Rows are points. The points of each table are mixes of a few directions, plus a little noise. Count the directions of each table, and those that both share. Where both have some left over, give the other angles between the two spaces (their principal angles), to ten degrees, smallest first.
In the rows, 128 means zero.

First (4 x 2):
[[144 155]
 [155 174]
 [114 103]
 [100  80]]
Second (7 x 2):
[[104  87]
 [142 152]
 [142 153]
 [126 125]
 [118 111]
 [165 193]
 [ 98  75]]
Directions: first 1, second 1, shared 1

First:
[[167 117 121]
 [ 71 144 138]
 [ 84 141 135]
 [189 110 118]]
Second:
[[194 109 117]
 [ 73 143 137]
 [127 128 129]
 [210 105 115]
 [ 67 145 138]
 [116 132 130]
 [109 133 131]]
Directions: first 1, second 1, shared 1

First (6 x 4):
[[148 105  96  88]
 [164 130  97 159]
 [153 165 146 179]
 [127  99  88 127]
 [ 77 120 163  89]
 [ 99 149 178 125]]
Second:
[[111 112 123 109]
 [165 164 139 170]
 [ 61  63 108  51]
 [139 139 131 141]
 [143 143 133 145]
 [149 148 134 151]]
Directions: first 3, second 1, shared 1

First (6 x 4):
[[148 137 113 117]
 [114 121 147 138]
 [138 135  90 115]
 [184 152  91  98]
 [142 127 186 138]
 [ 40  95 142 164]]
Second (7 x 4):
[[118 124 131 132]
 [185 149 117 104]
 [180 147 117 106]
 [ 69 105 139 153]
 [157 139 122 116]
 [152 137 123 118]
 [ 33  92 147 168]]
Directions: first 2, second 1, shared 1

First:
[[107 153  96 204  93 183]
 [121 137 116 155 116 149]
 [141 111 148  80 149  93]
 [140 114 146  85 147  97]
 [109 150 100 195  99 178]
 [145 107 154  67 156  83]
 [133 122 135 108 136 114]]
Second, 8 rows:
[[231 120  78 177 176  98]
 [129 125 124 119 110 124]
 [145 144 130  96  85 127]
 [ 57 117 152 121 126 144]
 [ 98 137 150 126 142 144]
 [129 129 133 159 182 135]
 [122 152 143  71  55 134]
 [113  99 114 154 149 119]]
Directions: first 1, second 3, shared 0; angles 80

First, 8 rows:
[[144 127 153 125 117 132 122 139]
 [ 76 118   7  82 155 159 188  50]
 [115 130 109 132 137 123 131 120]
 [135 134 157 153 127 109 106 152]
 [130 135 151 155 130 106 107 150]
 [105 136 108 156 147 102 119 129]
 [159 117 155  90 103 163 140 127]
 [160 128 184 130 108 130 110 157]]
Second:
[[128 128 128 128 129 128 127 129]
 [129 127 129 127 126 128 129 128]
 [159 117 154  89 103 163 142 126]
 [ 73 149  82 199 173  62 104 132]
 [172 113 163  73  92 178 147 125]
 [167 114 161  77  96 174 145 125]
 [102 136 107 161 149  99 117 130]
 [ 96 139 101 169 155  90 115 131]]
Directions: first 2, second 1, shared 1

First (8 x 9):
[[126  88 164  97 149 115 159  91 149]
 [105 138 117 149 136 133 156 119 118]
 [130 184 103  95 141 127  83 200 102]
 [130 119 109 141 126 125 139 136 175]
 [137  86 188 113 126 122 162  68  67]
 [196 111 123 108  93 111 122 178 116]
 [108 133 115 201  89 157  68  83 168]
 [ 89 164 109 120 163 133 134 148 131]]
Second (8 x 9):
[[ 96 145  91 153 149 130 178 141 148]
 [125 116 178 142 109 141 106  64  53]
 [120 108 137 154 122 131 165  91 116]
 [ 94 137 157 127 150 136 152  89  61]
 [132 167 101  96 141 125  80 192 154]
 [118 112 139  97 162 113 187 127 130]
 [172 122 105 135  89 126  70 164 187]
 [167 118 117 121 103 122  87 157 174]]
Directions: first 5, second 4, shared 4

First:
[[100  44  66 122 120  90 169  77 173 166  88]
 [121 129 125 134 127 112 125 117 132 131 129]
 [143 184 167 135 133 144  99 155 101 105 156]
 [129 247 195 165 132  98  59 137  89  93 191]
 [143  78 108 100 130 175 162 150 135 136  99]
 [121  65  89 112 125 132 163 114 152 150  95]
 [113  97 103 129 124 104 141 102 148 144 114]
 [157  93 124  95 133 200 157 173 122 125 105]
 [115 201 161 162 127  79  81 111 113 113 169]
 [124 111 116 125 127 124 136 120 136 135 119]
 [142 160 153 128 132 149 114 152 109 112 143]]
Second (8 x 11):
[[115  62 136 125 116 139 174 124 160 146  88]
 [104  97 139 226 162 161 169  76 124 117 152]
 [162 177 157 111 125 164 103  75 111 139 110]
 [148 127  92 129 128 130 123 109 115 100 184]
 [133 175 119  60 117  86  86 168 105 127 113]
 [105 106 114  78  95  43 128 156 141 116 132]
 [125 146 159 149 123 145 107 197 171 162 112]
 [131 135 110 146 158 157 132 118  97 119 133]]
Directions: first 2, second 6, shared 1; angles 40

First (8 x 12):
[[ 93 166 155  81  61  61  53  63 136 249 105 119]
 [139 113 126 131 142 147 146 157 127  99 127 132]
 [137 110 133 118 131 140 138 162 129 113 117 132]
 [140 118 112 156 157 153 159 140 123  78 145 131]
 [135 113 133 117 129 137 134 157 129 119 118 131]
 [127 135 117 149 140 132 137 111 125 112 144 127]
 [127 134 120 144 135 130 133 115 125 119 140 127]
 [124 132 128 129 125 124 123 119 127 135 130 127]]
Second (9 x 12):
[[118 131 139 127 137 128 110 116 104 122 161 134]
 [138 120 155 135 115 132 137 142 130 115 129 147]
 [113 145  68 115 153 118 119 102 135 160 110  86]
 [139 117 164 138 111 135 137 146 128 109 133 153]
 [138 114 187 139 108 137 131 148 116  97 153 169]
 [116 133 127 124 139 127 109 113 108 128 154 126]
 [127 119 182 136 121 135 112 132  96 100 176 164]
 [122 141  68 117 143 119 135 116 151 159  89  88]
 [140 135  62 122 126 120 162 137 184 161  48  84]]
Directions: first 2, second 2, shared 0; angles 50, 80

First, 8 rows:
[[ 57 100 215 145  96  96 141  70  43 108 140 217 125 169]
 [207 165  81 118 128 121 128 166 163 155 139  56 137  81]
 [117 129 136 161 181 139 142  97 176 127 122 112 128 158]
 [112 135  78 128 126 127 135 162 124 104 121 116 107 108]
 [160 142  88 124 146 140 126 151 169 136 124  85 128 110]
 [189 138 158  89  64 108 106 142  83 165 150 131 154  93]
 [ 70 111 123 144 142 133 138 120 119  96 117 157 108 152]
 [113 104 144 113 140 158 106 119 146 132 113 149 136 151]]
Second, 9 rows:
[[121 118 135  83 102 184  87 133 109 125 110 100 111 122]
 [ 89 153 183 159 171 141 148  53 162 121 136  73 118 183]
 [156 131 136  92  56 109 110 157  56 138 141 142 130  87]
 [104 125 176 101  71 118 114 114  61 124 141 156 127 133]
 [ 88 115 127  97  80 130 112 149  76 105 126 166 116 125]
 [187  93  87 155 174 131 130 155 166 155 104 162 147 103]
 [174 135  78 139 167  94 142 169 219 154 140 151 175 125]
 [133 132 134 165 173 126 149 101 161 132 126 108 128 142]
 [ 97 148  97 162 157 118 160 124 143  99 128  93 101 132]]
Directions: first 4, second 6, shared 4

First, 11 rows:
[[132 209 164 137 122 192 162 205  93 146 151  93 139 166  40  89  83 143]
 [129 169 148 132 125 159 144 164 111 137 139 113 134 144  82 109 105 134]
 [131 154 141 133 125 150 140 153 118 135 136 118 131 140 100 116 116 131]
 [127  90 111 123 130 100 114  91 143 119 115 144 123 111 170 146 153 120]
 [132 203 163 137 121 186 162 201  96 144 148  96 139 162  50  93  86 142]
 [131 165 146 132 125 156 142 165 115 136 138 113 133 144  87 108 108 134]
 [122  59  94 117 134  69 100  57 158 114 109 157 118  94 204 162 168 116]
 [130 163 144 134 126 158 146 164 113 135 137 111 132 145  88 109 105 137]
 [123  84 107 123 132  91 109  84 145 119 113 146 124 107 178 148 153 120]
 [126  59  96 120 133  76 101  60 159 114 108 153 118  98 202 158 168 114]
 [123  57  95 120 135  72  98  58 158 112 108 155 118  95 204 161 169 115]]
Second (8 x 18):
[[150 144 146  81 121 145 132 137 138 127 121 115 117  96 100 158 128 123]
 [109 185 139 147 122 171 144 174  99 131 153 116 120 128  61  89  94 128]
 [124  78 141 129 121  97 119  77 162 135 116 153 172 125 228 100 132  99]
 [104 162 122 149 108 122 139 146  96 137 142 154 118 129 128  99 112 146]
 [108 136 119 160 146 154 123 141 120 116 143 108 122 134  82 105 117 114]
 [126  66 168 135 123  61  88 102 143 133  84 151 154 192 239 108 121 109]
 [167 156 124 123 134 171 179 149 132 151 148 102 169 153 102 141 137 162]
 [136  97  64  99 149 104 101  97 134  93 116 125  52  67  85 225 183 142]]
Directions: first 1, second 6, shared 1
